Each point is reached from the start by the listed moves, each made once or not at all, plus a little noise. Is the number of moves made odd or even? Then give how often each move was made.

Moves:
(1): [-0.06 -1.29  0.51  0.17]
(2): [0.00 0.09 0.22 0.01]
Start: [-0.04  0.15 -0.09  0.03]
Points:
[-0.13 -1.14  0.41  0.24] => odd (1, 0)
[-0.10  0.24  0.15  0.01] => odd (0, 1)

Moves:
(1): [-0.09 -0.19 -0.24  0.07  0.33  0.22 -0.28  0.09 -0.05  0.28  0.11]
(2): [ 0.50 -0.35  0.23 -0.05 -0.26 -0.23 -0.54  0.73 -0.39  0.21 -0.21]
(3): [-0.03 -0.05 -0.58  0.08 -0.39  0.40 -0.37 -0.41 -0.39  0.17 -0.47]
(4): [ 0.13 -0.42  0.02 -0.08  0.00 -0.21  0.11 -0.10  0.11  0.26  0.01]
(5): [ 0.24  0.22  0.25  0.01 -0.44  0.84  0.10  0.15  0.27 -0.02 -0.30]
(6): [ 0.38  0.57  0.05  0.30  0.00  0.18 -0.34  0.04  0.84 -0.06 -0.10]
(7): [ 0.00 -0.15 -0.07 -0.24  0.31 -0.21 -0.17  0.02  0.02 -0.14 -0.02]
(8): [ 0.11  0.18  0.22 -0.33 -0.22 -0.29 -0.22 -0.09  0.05  0.03  0.18]
(9): [-0.13  0.11  0.15  0.10  0.02 -0.10  0.06 -0.39  0.15 -0.46  0.35]
Start: [-0.43  0.04 -0.20  0.14 -0.26 -0.18 -0.39 -0.20 -0.22 -0.16 -0.13]
Points:
[ 0.19  0.48 -0.32  0.30 -1.00  0.86 -1.37 -0.89  0.78  0.04 -0.34] => odd (1, 0, 1, 1, 1, 1, 0, 1, 1)
[ 0.43  0.23 -0.51  0.44 -0.91  0.16 -1.64  0.14 -0.15  0.16 -0.90] => odd (0, 1, 1, 0, 0, 1, 0, 0, 0)
[ 0.10  0.19 -0.04  0.29 -0.03  0.56 -0.91 -0.38  1.11 -0.30 -0.06] => even (1, 0, 0, 1, 1, 1, 1, 0, 1)
[ 0.29  0.84 -0.35 -0.05 -1.01  0.74 -1.40 -0.48  0.58 -0.20 -0.82] => odd (0, 0, 1, 0, 1, 1, 1, 1, 0)
[ 0.30 -0.22  0.20 -0.12 -0.66  0.23 -1.00  0.71 -0.29 -0.11 -0.66] => odd (0, 1, 0, 0, 1, 0, 1, 0, 0)

Moves:
(1): [ 0.09  0.28  0.04  0.00  0.18  0.12 -0.08  0.12  0.20 -0.03  0.45  0.04
  0.11  0.15 -0.49  0.15 -0.08 -0.02]
(2): [ 0.27 -0.01 -0.05  0.12  0.06 -0.06  0.05 -0.17  0.01  0.08 -0.16 -0.28
  0.37  0.21 -0.25 -0.23 -0.41  0.17]
(3): [ 0.02  0.09 -0.18  0.05  0.16  0.35  0.08  0.10  0.16  0.17 -0.09 -0.48
 -0.28 -0.02 -0.12 -0.24 -0.13  0.04]
(4): [ 0.10 -0.30 -0.05 -0.31 -0.06 -0.46  0.02  0.25 -0.11 -0.26  0.27 -0.27
  0.12 -0.18 -0.06 -0.28 -0.08  0.18]
(5): [ 0.73  0.47 -0.17 -0.11 -0.27  0.10  0.22  0.84  0.68 -0.08 -0.31 -0.22
  0.35  0.28  0.19 -0.22  0.08 -0.27]
(6): [-0.21  0.02 -0.69 -0.85  0.02 -0.33  0.10 -0.73 -0.49 -0.20 -0.40 -0.02
 -0.41 -0.02  0.05  0.61  0.51  0.20]
(7): [-0.50 -0.37  0.52  0.17  0.66 -0.29 -0.01 -0.05  0.30  0.28  0.21 -0.35
  0.19  0.24  0.15 -0.02 -0.01  0.37]
(8): [-0.03  0.21  0.12 -0.38 -0.27  0.19 -0.11 -0.11 -0.27 -0.67 -0.22  0.09
  0.28  0.31  0.12  0.60  0.39 -0.77]
(9): [ 0.24 -0.38  0.23  0.62  0.43  0.18 -0.18  0.02  0.12  0.12  0.00  0.10
  0.24  0.16 -0.18 -0.12  0.17  0.07]
(10): [-0.06 -0.12 -0.24  0.01 -0.12 -0.44 -0.38 -0.32  0.00  0.08  0.57 -0.38
 -0.23 -0.10  0.22  0.13  0.03  0.42]
(11): [ 0.17 -0.16  0.62  0.15  0.02  0.06 -0.45  0.11 -0.24  0.05 -0.05 -0.02
  0.02  0.54 -0.34  0.21 -0.02 -0.48]
(12): [-0.22 -0.09 -0.48 -0.24 -0.10 -0.13 -0.12 -0.03  0.06  0.12  0.00 -0.07
 -0.10  0.11  0.08 -0.01  0.12 -0.27]
(13): [ 0.06 -0.18 -0.72 -0.56  0.00 -0.05  0.14  0.50 -0.12  0.54 -0.58 -0.47
  0.39 -0.85  0.11 -0.12  0.12  0.38]
(14): [-0.37 -0.35 -0.08 -0.20 -0.39  0.03  0.06  0.16 -0.53  0.11 -0.30 -0.14
 -0.06  0.13  0.18 -0.20  0.49  0.25]
(15): [ 0.10 -0.45  0.48  0.23 -0.08  0.16 -0.02 -0.22  0.20  0.04 -0.07 -0.11
  0.17  0.08 -0.24  0.38 -0.39  0.21]
(16): [ 0.12 -0.39  0.01  0.46  0.15  0.09  0.46  0.17 -0.13  0.00  0.34  0.30
  0.01  0.47  0.45  0.46 -0.08  0.11]
(17): [-0.66 -0.23  0.18  0.03  0.11 -0.28 -0.33  0.06 -0.01 -0.34 -0.26  0.24
 -0.16  0.32  0.29  0.37 -0.10 -0.09]
(18): [-0.08  0.27 -0.14  0.32  0.00 -0.43  0.17 -0.10 -0.07  0.31 -0.38 -0.27
  0.11 -0.92 -0.63 -0.31 -0.06  0.11]
Start: [ 0.17  0.13  0.10 -0.23 -0.44  0.45 -0.04 -0.44  0.08  0.04  0.07 -0.12
  0.55  0.05  0.08 -0.39 -0.15  0.13]
Points:
[-0.77 -1.20 -0.25  0.01  0.40 -1.24 -0.56  0.07 -0.10  1.00 -0.11 -1.91
  1.69 -0.80 -0.53 -0.99 -0.08  1.95] => even (1, 1, 0, 1, 0, 0, 1, 0, 1, 1, 0, 0, 1, 1, 0, 0, 1, 1)
[-0.11 -0.86  0.10 -1.13 -0.63 -0.49 -0.52  0.67  0.44 -0.22 -0.32 -1.95
  2.11  0.67  0.34  0.20 -0.04  0.98] => odd (1, 1, 0, 1, 1, 0, 1, 1, 0, 1, 0, 0, 1, 1, 1, 0, 1, 0)
[-0.67 -1.09 -1.29 -1.10 -0.38 -0.91 -0.09 -0.41 -1.34 -0.20 -0.41 -0.95
  0.96 -0.47  0.13  0.89  1.18  1.06] => odd (1, 0, 0, 1, 0, 1, 0, 1, 1, 1, 0, 0, 1, 1, 0, 1, 1, 1)
